Each wall is flat, endless, passes through zero and stands at right angles to its row. A trip goes straight from one point to another. Which walls does it cross, in order?

Walls:
(1): [15 34]
(2): [-14  -4]
(3): [-17 -18]
(4): [ 4 69]
(5): [-36  29]
(6): [-82  43]
(7): [ 8 21]
(8): [42 30]
(9): [  0 -13]
(10): [-94  -2]
Trips:
[-37  27] to [-15  -5] -> 1, 7, 4, 9
[-40  43] to [-22 -15] -> 3, 1, 7, 4, 9

Walls:
(1): [ 25  25  -1   7  31  10   9 -80 -12]
(2): [-52  -9 -66  35 -46 -32 -55  -2  -2]
(3): [-17  42  19  16  19  13 -19  23 -28]
(4): [-14 -25  60  26  96 -25 -16  10  46]
(5): [  6 -21 -42  33  -9  34 -51  49   4]
(6): [-55 -34   9  20  36  36  -1  48 -22]
(7): [ -4 -24   9 -57  19  27  13 -11 -36]
Trips:
[-25 -26 -28   7 -25  17 -21  -3  36] to [-13  -5  12   3  42   2  -2  27  -2] -> 4, 3, 7, 2
[-54 -30 -53 -61 -22 -28  53  48  28] to [  0 -23  50  63  27 -10 -45 -30 -23] -> 4, 5, 7, 3, 1
[-37 -72 -21  46 -21  -2 -49 -11   0] to [-37 -27   0  39  62   3  18  46  33] -> 3, 2
[  4 -10  43   1  26  18  48 -47  60] to [ -1 -20  35  81 -12 -13 -61  11  33] -> 7, 6, 5, 2, 1, 3
[ 12  16  46 -65  46 -12   0 -37   2] to [  2   1 -31  19   4 -45  31 -15  29] -> 3, 7, 2
[-32 -11 -25 -17  -3  -9 -23 -36   6] to [ 14   6 -52 -20   5 -37  46  -1 -52] -> none
[-12 -85   1 -20  55  80  31   5  27] to [ 64 -10  16 -67  -5  -8 -10 -10  16] -> 1, 5, 6, 4

Walls:
(1): [  5 -12   5   7 -26  18 -27  80   2   0  58  50   0   2 -45  -8  36  28]
(2): [  8 -38  20 -15  17  -3  26  -6 -91 -40 -35 -12 -48 -28 -11  31 -11  55]
(3): [ 13 -19  14 -33 -46  -1  42 -59  14   6 -15 -11  57  44  30  50 -24  33]
(4): [-18 -48 -15 -10 -24 -31  16  38  -2  71  38  24  91 -55 -20  87  43  -1]
(5): [-57 -41  -1  18  47  26  18  57 -59  23  -8 -40  11   8  16 -22 -42 -66]
(6): [  9  61 -41 -43  -3   9 -16  -5 -13 -45  31  20 -76  24  56  21 -14 -35]
Trips:
[  9  41 -72 -36  -7 -13 -70 -53  12  42  48  21 -37   5   1 -43 -45 -18] to [ 18 -56 -42  56   4 -15  -5  10 -51  26  39   8 -44  67  63  -7  -4  48] -> 1, 5, 2, 3
[ 10 -24 -87 -36 -29   9 -41  29  -7   7   7   4  10  25  19   3   5  30] to [  0 -25  25  -8  25  -2  16 -43 -26  24   9  28  37  -5  30 -12   7 -31] -> 5, 1, 6
[-23   7   3 -24  14  33  83  40 -17  34  -6  40 -10 -25 -31   1 -33  54] to [-43 -69 -23   5  -5  54 -20  -5   1 -79  38   2 -47  12  16   2  35  13] -> 3, 6, 4
[ -8 -16   8  36  24 -33  38  -7   0 -40  -7 -71 -20 -34 -12 -27  10  78] to [ 85  27   8  18  25  30  -7  23 -25  26   3 -15  26 -57  17  34 -18  66] -> 4, 3, 1
[ 11 -38  80  49  -5 -39 -47 -13   0  44   4 -53  -6 -12  31 -67  28  31] to [ 42 -66 -24  19  40  12 -43 -35  -1  31  56 -40  26  22  54 -86  23  73] -> 1, 5, 3
[ 11  69  32 -21  54  15  -1  -6  -2 -17  -9  50  32  12   2  28  -6   9] to [ 30  23  -7  18   4 -17  25 -41 -11 -34  -8   7 -49  51 -33  77 -29 -43] -> 2
[-14 -30   8 -15 -50 -24 -24 -15 -21 -20   2 -34  -9 -24  16  21  -1   5] to [ -8 -32 -46 -20  -2  42  -1  16  56  -6  13  31  24 -25 -63  -8 -37   2] -> 6, 1, 2, 3

Walls:
(1): [-31  20  31  59 -66 -26  17  19 -39 -23 -36  20   3 -30  61  32 -56 -33
   7  10 -23  23 -18 -21  19  42  61 -48  10 -41  -2 -57  12  43 -18   7
 -71   1 -45  41 -31  -3   1  45  -9   0   5 -14]
(2): [-41 -53 -36 -30  48  24   6 -28  -4 -11  12   0  24  36  70  19  40  -6
 -31  34  49 -48  20  49 -29   7  16 -77 -19 -16  -4 -67  -7 -14 -12 -51
   1  59  49 -41   2  -4   1  -7 -21 -14  -8  76]
(3): [ 36  48  14  38  29   3  -4  47 -53 -35  30  18   6 -75  -4  26  -7  10
 -53 -49  11 -27  53  13 -13  22 -21 -17   4  39 -61  25  15 -36  43 -50
 -31  34  39  26  54 -13  -9 -57  32 -19  33 -59]
(4): [ -7 -21   1 -55  14 -44   3   4  31 -83  53  45  -7 -40  16 -10 -11 -26
  -6  30   3  12  38  59  12 -41  17  34  24   3   8 -11 -39   8  38  59
 -47 -38  15 -10 -16  36   5 -59 -19   8 -11 -14]
(5): [ 33  26  31  69 -33  -4 -24  23  47  31  54  18   7  15  54  37 -81 -28
 -20 -28 -32 -42  22  31 -44 -17  17  32   4  10  13 -23 -27  17  -2   7
 -34 -23 -34  10  79  32 -17  12  26 -10 -76  19]
(6): [ 35 -50 -82 -41 -91 -34 -19 -60  72 -74 -42  46 -48 -20 -71  36 -75  18
  23  10 -14 -49 -10  38 -83  10  -5 -21  -1 -29  46   6  -4 -38 -10 -13
 -51  26 -29  -8  -3 -11  23   2  17  10  11 -60]
(7): [-34  37 -31  28 -37  38  45  -8   5 -13 -38  58  30  69 -58   3  45 -22
  12   7 -18 -67  -9  -3 -62 -10  28  29   3 -16 -14  -5  27 -33  59 -52
  35   3  16  -8  -5 -10  44 -12  25 -41  57  -2]
(8): [  1   6  -1 -22  30 -14   9 -58 -18 -22 -15  50  14   3   9  16   9  27
 -29 -18  25   2 -14 -23  13 -12   3  10  -2  25  50  18   4  12   6 -16
 -22   3  36 -17  -5  17 -25  -6  -8 -45   9   8]
(9): [-58  -5  36 -94  32 -27  -1   9 -29 -19 -24 -16   0  13  12  -2  46  18
 -15   0 -79 -32  24  40 -42 -24  54  59   6   9 -45 -56  16  20 -10  18
   0   7 -35 -31 -22 -54 -51  -9  13 -10 -35   0]
(10): [-34 -58 -69 -34  33 -14 -78 -84  37   2 -32 -13   5 -23  25 -33  23  14
  -2  13 -33  30   1  64 -52  54 -31  54  46 -20  40 -15  20 -52  -7 -18
  19 -32  44 -39   6 -43  37  25  -8  24  14  11]
(11): [ 13  40  22  21 -27   2 -32 -42  39 -26  48 -20 -70   7 -51 -40  27 -20
  14  18 -32 -19 -29 -19   9   3 -19 -19  29  -8 -34  40  45   8  -1 -32
 -11 -65 -39 -56  -5  21  -2  65 -52  23 -25 -11]
(12): [   5  -54  -49   45   20  -41  -30  -19  -18   19  -52  -25  -33   59
  -37   46    5   35   61   -4  -67    4   35   12   -5   -7   27  -25
  -35  -10   -7  -71  -39  -21  -41  -67   23  -26  -21  -70   13  -54
   28  -15  -57  -47 -103  -34]
Trips:
[-35 -51 -10   9  -2   9  24  19 -10  14  27  32 -16 -13 -26 -49  19 -16
  -9   8 -25 -17  21   4 -27 -15   0   3   2 -10  58 -22  44  20   7  27
  35  16  25  46  35 -14  12 -12   7 -13   3 -13] to [ 35   0  13  10  50  51  41  33 -24  27  23 -76   0  18  56 -50  72  10
 -22 -32 -17  40 -38  -8  -8  36  16 -36 -13 -12 -34 -52   4  28 -50  21
  23  23 -17  19 -66  -8 -28  -5   4  -2  10 -16] -> 6, 4, 10, 7, 1
[ 45   7  42 -49  44 -42  10  16  10  13  -7 -22  39   9 -44   0  85 -21
  98  36  28  43 -24 -37 -91 -14  18 -66 -44  15  11 -32  45  25 -12  48
  23 -67  60  61  40 -15 -33  14   6  17  -4   9] to [-62   1  54  21 -28  80 -10  38  12  39  47 -30 -57   6   8  35  27  -2
 -31  15  -8 -18  13  43 -13  -5  58 -27   3  30 -10  -7 -24   7 -44 -20
 -87 -46 -15  26  47  82 -10  27  25 -10   3 -43] -> 11, 2, 5, 1, 3, 4

Walls:
(1): [ 76   8  27 -22 -52  28  22  -3  10  42   4  -3 -20  47   5  60  31   0
  37 -66  55 -57 -45 -29   9 -54 -24 -45  35  -6   6 -36 -32 -19  45   0
  12  -6 -29  47 -16  -9 -28 -28 -25   2  31  -4]
(2): [ -38   16  -16    2  -12  -30   -8   18   -2   -7  -51   20  -10  -44
  -60  -41   33  -30   -5   10   -5   39  -18 -110  -34    1    4  -10
  -11   16   18   55  -16   33  -58    0   33   19    6    3    7   51
   13  -34   16   25  -19   15]
(3): [ 87 -27 -44  -4 -48  37  -5  -1  29 -10  31  33  39 -42  16 -18  62  33
  -6  -3  73 -26   6  45 -30 -18 -29  27 -39  65  -7 -15  42 -22   1   3
   7 -40  12 -14  24 -17 -10 -78  -7 -20  -5   4]
(4): [ 58 -27 -26  35   3   8  33  -2 -78 -63  34  -4 -29  72  25 -21  20 -64
  11   6 -38 -25  30   1 -47  58 -29  32  13  -9 -38 -14  -7  25   4  21
 -38  -1 -34   7 -25  -4 -42  -4 -21   5  49  28]
(5): [ 20 -32 -29  -5  23   7 -12 -16  -6   5  61  14 -40 -20 -11   5 -15  23
  25  15  12 -15  53 -38 -17  -5  28   3   5  -6  43  -2  24  12 -27 -57
  -6 -13 -16 -26 -13  23 -37 -54 -36  11  40 -33]
(6): [-30 -42  45 -18   9  12 -25 -33   2   4 -63  18   8 -25 -14 -38  -2 -18
 -43  23  25  14  16 -17  13 -82 -18  38   0  30 -51 -34  10  22  21 -11
  46  54 -39  28  24  18 -26  -9 -21 -49  44 -78]
Trips:
[ -10   45 -107   12   40   22   65   21    8   12   -7   82  -48  -53
   -1   -3  -29   11   34   10   -4  -11    6   -9   84    4    4   84
  -24   44  -35   -5  -13  -77  -13  -92   -4  -10   41  -26   41  -30
   49  -14   50  -25   16   41] to [-16  31  28   4 -29  36  -3  30  71   2 -18  19 -75  20 -57 -36  35  41
 -19  39   1   6  33 -67 -15  29 -50   7  61  35  -5  48  -9   5  30  14
   2  22  13  23 -20  36  80   8  37  19  11  12] -> 5, 3, 6
[ -1 -17  37  17  30  43 -32 -16  11  51   0   9 -25 -52 -23 -16  -7  12
 -22 -20  -6  -4   7 -42   3  22  35   7  -1  50  28   5  47 -45 -75  31
 -11  56 -28 -51   1 -15  70  12 -73 -26 -31   3] to [  2 -23  -7 -15  -7  11 -37 -26 -18  15  30 -37 -36  12 -44 -41  23 -29
   7 -40   1  14  70  35  66 -30  -7  29 -24 -74 -46 -20 -22  -1 -14 -20
  30  16 -45   1  33 -26 -18  12 -50  43 -47 -36] -> 3, 2, 4, 1
[-16  33  -1 -53  -9 -40   6 -12  47 -18 -25 -48  17  42 -63   7  52   8
  -7  80  15 -21 -32   2  45 -56  49 -44  -8 -31 -13 -41 -62   5 -30 -16
  72  20  44  26  59 -39   0  11 -35 -30  -4 -14] to [ 19  16  20 -35  15  37  -4 -58  28  -2 -22 -45  16 -27 -47 -73 -14 -50
 -19 -18 -15 -26  28 -19 -10   1  -2   7 -21  42 -33 -52  10  56  50  -9
  28  30  48 -37 -40  -7  19  28  35   6 -21   7] -> 1
[  9 -17   5   3 -22 -80  10  -6 -12 -47  35  -9 -17  25  24  29 -27 -58
  24  26  27 -62 -19  -8   7  32 -31 -23   1  43  13  -8  22  47  -8  18
  11 -28 -18 -17  20  40 -21  -5 -14  58 -52  37] to [  0 -17 -13  -6   8  18 -56 -47  11 -72 -12  29   9  50 -57 -63  44  45
 -24  15 -28   0 -52   1  23  16  -9   5 -19  62 -20 -40  10 -30  23  12
  38  47   5 -11 -18  -2  41   0   3   8 -93  -6] -> 5, 1, 6, 4

Walls:
(1): [  41  -83  -34   42  -26   24  -15  -35   -4  -39  -34  -29  -44   31
   30    1  -19   -9  -20   32  -20  -21 -112  -41    1   25   17  -27
  -39   24   18   40  -22   35  -16   76    5  -36  -17  -73   12  -17
  -18  -11   51    0  -43   23]
(2): [-62  10  16  -8  45   8  -7  75 -16  18 -20 -67   7   3  19 -42  -9  15
  -1  15 -51 -38  -4  58   7 -48  82 -41 -48   8  25  -2   1 -12  40 -29
 -13  60 -40  13  -6  36  40   8 -90  22  21  38]
(3): [ -2 -53 -30  16  12  -1  13 -24  -2   6  43  14 -20  35   3  23  27  27
   9  28 -13  36 -25  20  15 -21  38   0 -55 -34 -46  47 -16  12 -11  -2
  13  -2 -46 -58  38  -5  10  -2   1   5 -42  -8]
(4): [-13   1 -36 -78  16   6 -18 -14  79  36   7 -41  58  44  31 -29  26 -56
  27 -46  -4  35 -40  -8  41 -17  24  17  15 -40  65  19  36 -36  19  -2
  24   1 -57  21 -11  -1  27   9 -12  23 -52  62]
(5): [ 52   8 -30  -1 -11   2 -31 -17  -3  -3 -58 -30   6 -62 -71  28  41  20
  29 -23  64   6 -25 -56  21   6 -23 -42 -14   8  54 -18  -2 -21  -2 -23
  -5   0   0  45 -55 -27  86  -1  27 -29 -62 -37]
(6): [ 39  24 -28 -61  18  18  27  27  -3  10 -32 -17  18  -4   3  27 -24 -53
  84 -23 -11  62  11 -35  66  17  20 -32 -55 -16  30 -44  -8  19  39 -22
 -58  -2  27  -2   8   5  45 -15  -8 -37  88 -30]
(7): [ 23 -18 -44 -35 -16 -47  32  48 -31  10  38  -4  56  14  -9   0  38 -12
   7  14  11   2 -45  21 -18 -39  18  17  35 -16 -48  20  51  -8  13  47
 -30  47 -26  35 -45  38 -41  -3  88   6 -10  29]
Trips:
[ -8  -2  -3  12  22 -24   2  11  39  11  45  10   4 -35   1   9  20 -13
  11  14 -44 -65  -8 -51 -58  31  -9 -27  17 -11 -66   0 -28  14 -58   8
  26   5 -12 -21 -62 -30  39 -32  14  58  68  21] to [ -9  39   4 -23 -13  -7 -97 -11  21   4 -22  20 -24  88  -3  -8  31  -4
 -36 -10 -40  12  15 -28   0  28   4   2 -37 -26 -21  -4  25   4  11  13
  12  27  41 -31  28   0  28 -36 -18  47 -20  14] -> 3, 7, 4, 2
[-25 -10  31 -11   3  45 -23  -3  20 -11  -9 -31  52 -29  -4 -41  46  17
 -38 -11  25  34  27  21  26 -32  -7  -7 -33 -17   6  -1  22 -17   7   2
 -45  78  66  27 -36  42  18  55  67 -45 -13   3] to [ 25  -1  10   0 -71   8 -57  18  50  32 -44 -43   2   4  37 -35  11  -9
 -20  19  31  38 -16 -19  13 -14 -36   3   0 -48   5 -15  -1  14  69  42
  18   0 -14  12  -4  47  37  22 -16   6  -9  13] -> 1
[  6  32   2  31 -52 -33  -2  -9   7  -8  33  51 -44  -6  53  -6   0  58
 -19  17  -2 -14  15  24 -20 -39   4 -88 -47  11  -1  84 -21   8 -18 -55
 -10  35 -24  11 -39  23 -37 -29   2 -33  -3  -4] to [ 37 -65 -40  69  -4  17  53  -6 -14  37  36  38   0  26  -9   5   2   4
  30   0 -38  24  39 -21  32  11  46  11  -1  -6   0 -79  -6 -21  13 -76
  36  46 -15   4 -32  24 -36  77  13 -78 -19  -4] -> 1, 6, 2, 5
[ 44   4  27  24  16  56 -13  74 -23   0 -20  30  25  60 -35 -30   8  51
   6 -32  47 -21 -13  -7  57   1  74  20 -39  11  31 -18  42 -23 -21  30
 -32  -4 -49 -33 -40  38  41 -61  18   5 -35  42] to [-14  -8 -10 -29 -57 -16  17  14 -12  20  54 -38  -2  65  13  -9  34 -11
  -5  35  37  20  29  24  18  19 -30 -26  64 -43 -42 -49 -32  25 -22 -57
  -2  24  19  15   3   2  35  34  -6  48  39  54] -> 1, 5, 3
[  23  -18   28  -30    6  -12  -22   53    8  -33   39   -5  -27  -21
  -49   57    5  -16   12   49   37   -3  -12   29  -47  -63   27   -5
   58 -113   45   -4   33   12  -46   16   11  -12  -35  -46    2  -40
  -10  -15    1  -11   79  -44] to [  2  44 -35  13 -68  -2  10  19  63  29  -4  79  12  -9   4 -35  40 -56
  19  19 -27  18  14  50  -8   9  37  67   3 -34 -22   6  -1   1  -6 -14
 -39  26 -44 -16  35 -16  44  -6 -11  42 -32 -52] -> 4
[ 19 -38  31 -15 -18  66  27  30  -7  10 -65 -19 -61 -24  35  61 -52  63
   4  47 -25  25  18  -4   9 -73  -5  -5 -49 -18 -11  33 -27  -2 -49 -52
   2   5  26 -36 -25  14  49  -9   2  50 -20 -16] to [ 37 -47  28   0  43   6 -23  30 -29 -45  20  45  47  17  20 -53  14 -49
  45  11   8  38  22   0   5 -26  25  38 -21 -40 -33   2  18  14  21  59
   4   0  26  13  -8 -40  34  45 -32 -14   4 -12] -> 5, 1, 7, 4
[-45 -28 -13 -29  29   5  21   1 -82  21 -22  21 -28  13  81   5  71  49
  12   8  30   1  32  25 -57  18  42 -16  39  61  31  30  -8 -35 -15 -80
 -77  22 -33  -9   0 -24 -37  48  39  38   2 -33] to [  1  -6  40  21   3  22   0  20  30  65 -37 -49  50  22 -38  -3 -31 -19
 -25  -1 -24  21  -5  -9  19   7 -50  53  -4 -28  28 -29   1  -7  21  26
  23 -27 -16  67 -27  54   1  24   4  49 -13  24] -> 3, 4, 5
[ 20  13  29   3  41  -3 -98  11  43  28 -15 -27   7  31 -40 -34  52  18
 -35 -63 -14 -42   5  72  62   7  -5  16 -43  25  -5  41 -39  52  64 -26
  55 -50  22  -1  44   7  12   7   1 -15 -39  42] to [   4   -3  -28  -30 -102   45    0  -11  -15  -33  -81   49   33    1
  -10  -44    0   39   20   39   32  -12    5    8    7   -9  -13  -13
    3   34    6  -12  -34  -43   37  -41  -17   26   34  -24   68    2
    3   10  -16   45  -79    4] -> 4, 3, 2
